Each row is a point. Each copy is the shape, with its points in the same order, turned, moved and blurred by noise. Say if it was mirrored as well.
(in the rows, 128 means zero)

Shape (9 x 3):
[[122 157  70]
 [102 118 122]
 [153 180 130]
 [ 76  74 111]
 [ 96  71  78]
 [137 177 130]
 [116 202 115]
 [ 84 104 153]
 [119 130 165]]
Copy 1 (9 x 3):
[[151 104 203]
 [106 140 161]
 [184 126 141]
 [ 55 144 168]
 [ 60  99 192]
 [175 135 148]
 [195 157 179]
 [ 91 166 139]
 [122 152 121]]
Copy 1 is: mirrored
Copy 2 (9 x 3):
[[118 190  93]
 [141 118  90]
 [ 75 150 125]
 [190 113  75]
 [200 149  92]
 [ 80 144 111]
 [ 61 157  87]
 [144  87  82]
 [116  90 114]]
Copy 2 is: only turned
Copy 3 (9 x 3):
[[114  74 116]
 [126 119 167]
 [114 142  87]
 [141 103 214]
 [158  70 198]
 [107 136 103]
 [ 75 119  97]
 [120 145 194]
 [126 164 154]]
Copy 3 is: only turned

Shape (9 x 3):
[[ 99 101 105]
 [162 143 134]
 [107 108 140]
 [117 193 122]
 [172 194  49]
 [118 104 145]
 [134 111 137]
 [128 107 143]
 [109 150 126]]
Copy 1 (9 x 3):
[[126 134  81]
 [150 115 156]
 [109 132 109]
 [172 182 152]
 [249 133 132]
 [109 121 113]
 [128 113 123]
 [119 115 120]
 [142 156 121]]
Copy 1 is: only turned
Copy 2 (9 x 3):
[[165 148 101]
 [102  89 126]
 [153 147 131]
 [ 66 145 112]
 [ 58  95  34]
 [154 130 143]
 [143 119 128]
 [147 121 133]
 [105 150 123]]
Copy 2 is: mirrored
Copy 3 (9 x 3):
[[147 135  83]
 [133 140 164]
 [131 110 104]
 [ 77 173 137]
 [136 239 161]
 [138 106 113]
 [144 119 129]
 [140 113 126]
 [107 144 118]]
Copy 3 is: only turned
Copy 4 (9 x 3):
[[172 131 146]
 [ 91 122 118]
 [136 117 163]
 [100 182 139]
 [123 204  47]
 [140 113 159]
 [127 113 151]
 [125 108 148]
 [130 149 152]]
Copy 4 is: mirrored

Shape (9 x 4):
[[112  94 139  94]
 [196 158 129 111]
 [101 131 142 101]
 [137 159 127 103]
 [137 149  22 160]
 [179  58 155 109]
 [107 111 156  94]
 [ 98 136 140 101]
 [ 99 148 156 195]]
Copy 1 (9 x 4):
[[191 119 160 124]
 [113  82 129 189]
 [165 146 142 127]
 [128 126 126 154]
 [ 70  76 110  69]
 [189  57 197 156]
 [185 141 155 140]
 [161 155 141 129]
 [ 95 170 202 123]]
Copy 1 is: only turned
Copy 2 (9 x 4):
[[116 113 145 157]
 [192  54 100 164]
 [113 111 110 146]
 [140  80  95 141]
 [183  72 145  40]
 [182 112 173 208]
 [109 120 128 170]
 [108 110 111 144]
 [170 173  68 117]]
Copy 2 is: mirrored

Shape (10 x 6):
[[166  86  85 197  59 161]
 [190 108 152 187  85 101]
 [169 101 128 124 170 168]
 [165 138 152 107 174 131]
 [125 155 155 117 150 119]
 [ 75 120 171 193  76  75]
 [132 119 143 148 105 140]
 [119 182 150 127  81 149]
 [125 154  94 111 112  68]
 [ 77 154  83 183 178  80]]
Copy 1 (10 x 6):
[[119  90  29 176  85 152]
 [ 84 153  81 199 126 139]
 [135 124 108 148  97  53]
 [152 160 150 143 123  69]
 [137 131 154 134 158 105]
 [ 88 126  92 144 208 180]
 [120 112 103 136 132 131]
 [111  89 166 140 136 150]
 [175 172 141 131 130 180]
 [217 150  94 156 202 141]]
Copy 1 is: only turned
Copy 2 (10 x 6):
[[ 98  63  29  79 125 130]
 [ 47  90  78 132 114  95]
 [117  57 151 122 125 160]
 [112  94 183 139 138 132]
 [118 140 162 131 137 135]
 [ 70 195  62 135  91 138]
 [111 117  97 130 127 139]
 [133 147  97 141 179 115]
 [127 158 137  72 112  81]
 [ 84 177 152  32 112 170]]
Copy 2 is: only turned
Copy 3 (10 x 6):
[[ 66  98  95  68  83 196]
 [139 146  98  94  59 209]
 [120  76 130 177 126 181]
 [171 100 132 181 124 157]
 [155 132 133 149 124 131]
 [106 213 110  97  80 140]
 [105 116 128 116  85 150]
 [134 104 163  96 100 112]
 [174 126  71  96 138 114]
 [131 181  97 114 207 151]]
Copy 3 is: only turned
Copy 4 (10 x 6):
[[178  83 195  98  80  70]
 [215 115 128 113 109  70]
 [ 98 148 114  93 105 101]
 [100 157  83 125 143  95]
 [121 139  96 139 170  96]
 [225  86 139 167 176 145]
 [158 120 146 128 138 100]
 [142 140 174 148 191  76]
 [112  72 106 187 151  67]
 [116  29  82 116 172 133]]
Copy 4 is: mirrored

Shape (9 x 6):
[[ 72 150 161 188  82  77]
 [118 150  78 119 152 121]
 [ 82 117 127 106  82 105]
 [197 115 111 100 124 151]
 [112 124 147 189 100 183]
 [134 135 125 159 129  91]
 [ 77  77 104 162 100  97]
 [177 138  83  75 159 155]
 [ 76 134 163 120 207 165]]
Copy 1 (9 x 6):
[[180 134 149  74  48 159]
 [127 173 104  82 159 111]
 [172 138 171 115 133 128]
 [ 67 118 111 146 150  91]
 [170 114  75 149  72 116]
 [119 136 123  76  94 115]
 [189 161 149  95  92  76]
 [ 76 142  93 118 200  95]
 [177  80  54  57 165 108]]
Copy 1 is: only turned
Copy 2 (9 x 6):
[[198 123 114 224 105 109]
 [130 143 145 111 108 110]
 [173  74 120 141 108 135]
 [108 141 144 103 188 174]
 [124 129 171 214 114 179]
 [164 148 145 162 150 109]
 [203  96 183 155 110 127]
 [ 84 148 145  70 158 140]
 [ 57  96 172 170 120  72]]
Copy 2 is: mirrored
Copy 3 (9 x 6):
[[ 97 114  47 194 176 158]
 [103 168 146 137 130 102]
 [ 83  95 103 130 125 144]
 [172 134 148  74 148 110]
 [138 141 135 147 187 207]
 [139 150  93 159 147 120]
 [114  96 120 190 106 161]
 [143 168 167  62 131  93]
 [102 224 107 102 105 191]]
Copy 3 is: only turned
Copy 4 (9 x 6):
[[158 117 135  82  51 205]
 [108 125 123 146 151 166]
 [167 138 187 105 123 174]
 [148 126 116 140 154  66]
 [175  38 145 132  78 137]
 [128 127 117  91  93 154]
 [165  90 162  63 132 185]
 [116 123 126 182 177  94]
 [ 54  67 192 151  95 140]]
Copy 4 is: only turned
